Each row is a point. The last column is the point's height on a tilted bowl or saddle (a function of degree 2), plus a little noise. Count its main directions that bend up, bend down and stay straight.

Points:
[[-11 -27  42  16]
 [  6   1  70  47]
 [ 32  30  -8 -24]
 [ -2  19  10 -12]
 [ 48  -9 -29 -14]
 [-15 -20 -21  20]
 [-76 -20  15  28]
 [ 27   6 -36 -16]
 [ -5  38  -7 -25]
 [-25  45  74  54]
 [  1 -12   2  -2]
 [-12  41  -2 -21]
 [ 27  -9  24   2]
 [-50 -63 -10  74]
 [  5  -4 -15  -4]]
Directions: 1 up, 0 down, 2 straight

Points (22 x 5):
[[ 35  24  -6 -27  23]
 [ 10  50  12   8  23]
 [-42   9  29  -9   9]
 [-25 -23  23 -35  20]
 [-18  27 -14  13  21]
 [  2  -7  -1   9   5]
 [ 19  11  21 -59  38]
 [-25  59  40  32  13]
 [  0   5  23  53  12]
 [  3 -15   5  37  11]
 [ 17  20  10 -40  26]
 [ 37 -45  25   0  14]
 [ 13 -54   0 -26  17]
 [-70 -44 -29 -32  73]
 [-16 -30 -67 -66  65]
 [-20 -35  21 -13  12]
 [ 39  10  10  27  15]
 [-63 -25  -3  20  34]
 [ 43  38   7 -43  44]
 [  8  35   9 -12  18]
 [-75 -18   7  -4  36]
 [-26 -31 -35  20  34]]
Directions: 3 up, 0 down, 1 straight

Points:
[[-11 -54  31  -6 -34  10   1 -34  26]
 [ -2   0  38 -18  12 -46 -21  32  16]
 [-14 -30  -2 -32 -17  -1 -20   2   2]
 [-31  12  -5  10 -51 -40  15  -3   2]
 [-36 -33   2  -8  38 -31  -4  25  13]
 [-26 -10  15  34  26 -70  16  40  14]
 [ -5  -9  -2 -20 -38   8 -22  30   8]
 [ -4   8  37  11   7  29  13   7  32]
 [-19 -27 -28 -20   4  65 -18  41  11]
 [ 90 -28 -89  19  -1 -40  38  10  82]
 [ 28   3 -14 -18  15  11  26 -38  12]
 [-20 -33 -11  -7 -25  24  -7 -46  24]
 [ 25  22 -20  14 -22 -12 -10 -26  27]
 [  4 -19  40  13 -22  -9  -6 -54  37]
 [-10  20  38  -4   7   3   9  21  18]
 [-44   5  29 -17 -12   4  12  40  18]
 [  5  53  -4 -41  18 -32 -17  26  -5]
 [  5  11  -8 -46 -13   3   8  14 -12]
 [  1   6   0 -11  13  -5 -53 -42  48]
 [ 26 -18 -38   0 -25 -27  -1   2  -4]
 [-45  -3   5  53  13 -19   1  83  38]
 [ 19 -10  -9 -28  35   8 -54   6  42]
 [ 23   1  52  27  28 -31   1 -39  45]
 [-16  17   7  21 -11  -6  10 -15   3]
 [-61  34  14  49  -2 -58  -5  24   5]
 [-12   5 -22   3   3  10 -15  57   7]
 [ 16 -31 -17   1  24  16 -29  -2  27]
 [-11 -35   0  13  48  23  11   0  15]
 [ 21   3 -18  18 -32   2  12  27  10]
 [-43  24   2  37  14 -20 -31   4  18]
 [-17  12   0  -1  34  33  17  24   9]
 [ 33  20  23 -17  24 -27 -30  32  24]
 [-12  22  16 -37  37 -38  -5  -6  -8]
 [-31  36  64  30  28   8   4   1  59]
 [-16  26 -20  -4  95  26 -14  36  79]
 [-38 -34  -1  10 -29  -2 -11  -2  10]
 [-26   1  -9   0   3   2  25  27 -12]
 [ 30  -3   8  -5  -8   9   2  -4  13]
 [ 31 -12  18  12   3   0  44  16  16]
 [ -7  -1  -1 -12   4 -57   3 -44 -24]
 [ 18 -18 -21  31 -18  21  29 -17  20]
 [  0   0 -44  27  -6 -39  -9  25   1]
 [  8 -23  -6  -8  18  38 -18  22  16]
 [-36 -81  -4  -2  23  19  -6   4  13]
 [ 42  -6  66 -23  12 -29  -4  45  44]
 [ -4  11  12 -19 -28 -12   9 -11  -1]
 [ 16  12  -3 -71  -3  41  24   4  -2]
 [ 58  23  -9 -47   8  -8  23 -25  15]
 [ 60 -16 -22 -19 -49   5  28   9  26]
 [-17 -23 -17 -27  -7  42  -5 -66  35]
 [  2 -17  -1  63   2 -20 -25   5  22]
 [  5 -12  18  12  -6 -44 -16 -10  -4]
 [  5 -13 -30  -1  37  -7 -13 -30  19]
 [-28  18   0  19   5  -4  48  28  -4]
 [ 38   7 -17  24 -16 -49  33 -26   7]
 [  3 -29  49  -5   9 -18   3   4  15]
 [  1  13  20 -19 -55   0  13  -3  27]
 [  5  49 -32  34   2   6 -35  10  39]
 [  5  18   7 -17  -8  -6 -27  55   9]
 [  8  -6  52   4 -42   9 -63  -3  82]
 [-22 -39  -8  21  -1  14   9 -16  -4]
 [-44 -17 -19  -6  46   1 -23 -46  30]
 [ 60   4 -69   0  -1   2 -12 -37  79]
 [ 14  62  11  52  22   8   1 -21  75]
 [ 13  -8  -5  36 -23  32 -39  10  44]
 [  0 -12  12 -32   8   0 -14  58  10]
 [-28 -12  -2  57 -33  52  66   8  31]
 [ -5 -39  -7 -31   3  27 -18 -13   9]]
Directions: 4 up, 0 down, 4 straight
